Each point is reached from the start by the listed moves, each made once or not at all, plus a little noise. Say if it took an odd or an even number of moves. Then give how often each move was made.

Moves:
(1): [ 0.13  0.19 -0.64]
(2): [-0.27 -0.54 -0.10]
(3): [-0.74  0.28 -0.01]
Start: [0.51 0.06 0.41]
Points:
[-0.53 -0.19  0.20] => even (0, 1, 1)
[ 0.33 -0.29 -0.46] => even (1, 1, 0)
[-0.14  0.49 -0.27] => even (1, 0, 1)

Moves:
(1): [-0.16  0.08 -0.02  0.18]
(2): [-0.02 -0.34 -0.02  0.38]
(3): [ 0.34  0.19 -0.37  0.10]
(4): [-0.24 -0.20 -0.42 -0.08]
Start: [-0.01 -0.11 -0.34  0.02]
Points:
[ 0.13 -0.21 -0.72  0.64] => odd (1, 1, 1, 0)
[ 0.09 -0.18 -1.13  0.06] => even (0, 0, 1, 1)
[-0.25 -0.29 -0.80 -0.05] => odd (0, 0, 0, 1)
[ 0.33 -0.27 -0.72  0.50] => even (0, 1, 1, 0)

Moves:
(1): [ 0.36 -0.93  0.81  0.02  0.62  0.28 -0.44  0.21 -0.39  0.19]
(2): [ 0.06  0.37 -0.17  0.17 -0.21  0.45  0.17 -0.21  0.10 -0.06]
(3): [ 0.11  0.10  0.23  0.07 -0.12  0.16  0.23 -0.06 -0.15 -0.30]
(4): [ 0.29  0.24 -0.21  0.11 -1.27  0.02  0.39  0.08  0.57 -0.01]
(5): [ 0.30 -0.21  0.18  0.09  0.35 -0.07 -0.24 -0.03 -0.13 -0.10]
(6): [ 0.06 -0.03 -0.25 -0.25  0.13  0.12 -0.14  0.05 -0.23 -0.02]
(7): [-0.49  0.40  0.18 -0.23  0.41  0.00 -0.41 -0.04  0.04 -0.07]
(8): [ 0.18 -0.98  0.20 -0.17 -0.15  0.23  0.27 -0.40 -0.07  0.00]
Start: [-0.19  0.34  0.59  0.36  0.09  0.11  0.06 -0.02 -0.24 -0.09]
Points:
[-0.21  0.96  0.77  0.23  0.63  0.81 -0.31 -0.31 -0.63 -0.64] => odd (0, 1, 1, 0, 1, 1, 1, 0)
[ 0.26  0.22  0.77  0.23  0.46  0.34 -0.08 -0.09 -0.76 -0.50] => odd (0, 0, 1, 0, 1, 1, 0, 0)
[-0.70  0.74  0.79  0.13  0.47  0.19 -0.38 -0.06 -0.25 -0.15] => odd (0, 0, 0, 0, 0, 0, 1, 0)

Moves:
(1): [-0.01 -0.33 -0.22 -0.42 -0.38  0.01 -0.03  0.49  0.12  0.00  0.79 -0.18]
(2): [-0.47  0.50 -0.08 -0.23  0.08 -0.09  0.32  0.09 -0.42 -0.45  0.48  0.14]
(3): [ 0.10  0.15  0.10  0.04  0.41  0.04  0.19 -0.21 -0.17 -1.02 -0.49 -0.35]
(4): [-0.05 -0.03 -0.01 -0.35 -0.20 -0.36 -0.06 -0.04  0.00  0.19 -0.03  0.02]
(5): [-0.13  0.01 -0.04 -0.01 -0.17  0.41 -0.01  0.11  0.27  0.16  0.34 -0.20]
(6): [ 0.27  0.04 -0.27 -0.45 -0.14 -0.03  0.08 -0.73 -0.12  0.33 -0.03  0.10]
(7): [ 0.16  0.66 -0.25  0.35 -0.10 -0.43 -0.44  0.22 -0.42 -0.08 -0.54  0.18]
(8): [-0.02 -0.02 -0.15  0.34  0.10 -0.28  0.46  0.20 -0.17  0.11  0.17 -0.51]
(9): [ 0.64 -0.26  0.37  0.50 -0.24  0.01  0.24 -0.05 -0.32  0.04 -0.12 -0.32]
(10): [-0.25 -0.20  0.07  0.24  0.14 -0.16  0.14  0.29 -0.26  0.02 -0.10 -0.36]
(11): [ 0.04  0.16  0.27 -0.19  0.17 -0.04 -0.11 -0.02 -0.26 -0.07  0.50  0.14]
Start: [-0.16  0.14 -0.27  0.19  0.13  0.06  0.05 -0.32  0.32  0.06 -0.16  0.28]
Points:
[-0.52  0.94 -0.95  0.24 -0.16 -0.73  0.37  0.67 -0.55 -0.36  0.72 -0.08] => even (1, 1, 0, 0, 0, 0, 1, 1, 0, 0, 0)
[-0.29  0.28  0.18  0.28  0.86 -0.11  0.26 -0.28 -0.35 -1.01 -0.23 -0.27] => odd (0, 0, 1, 0, 0, 0, 0, 0, 0, 1, 1)
[ 0.37 -0.32 -0.05 -0.07 -0.46  0.17  0.37  0.00  0.25 -0.57  0.33 -0.75] => odd (1, 0, 1, 1, 1, 0, 0, 0, 1, 0, 0)
[ 0.91  0.25 -0.63  0.16 -0.75 -0.40 -0.09 -0.38 -0.40  0.36 -0.06  0.07] => even (1, 0, 0, 0, 0, 1, 1, 0, 1, 0, 0)
[ 0.16 -0.38  0.01  0.93 -0.09 -0.74  0.82  0.11 -0.42  0.43 -0.24 -0.89] => even (0, 0, 0, 1, 0, 0, 0, 1, 1, 1, 0)
[ 0.20  0.24 -0.23 -0.60 -0.55  0.32  0.51 -0.43 -0.42  0.10  1.81 -0.01] => even (1, 1, 0, 0, 1, 1, 0, 0, 1, 0, 1)
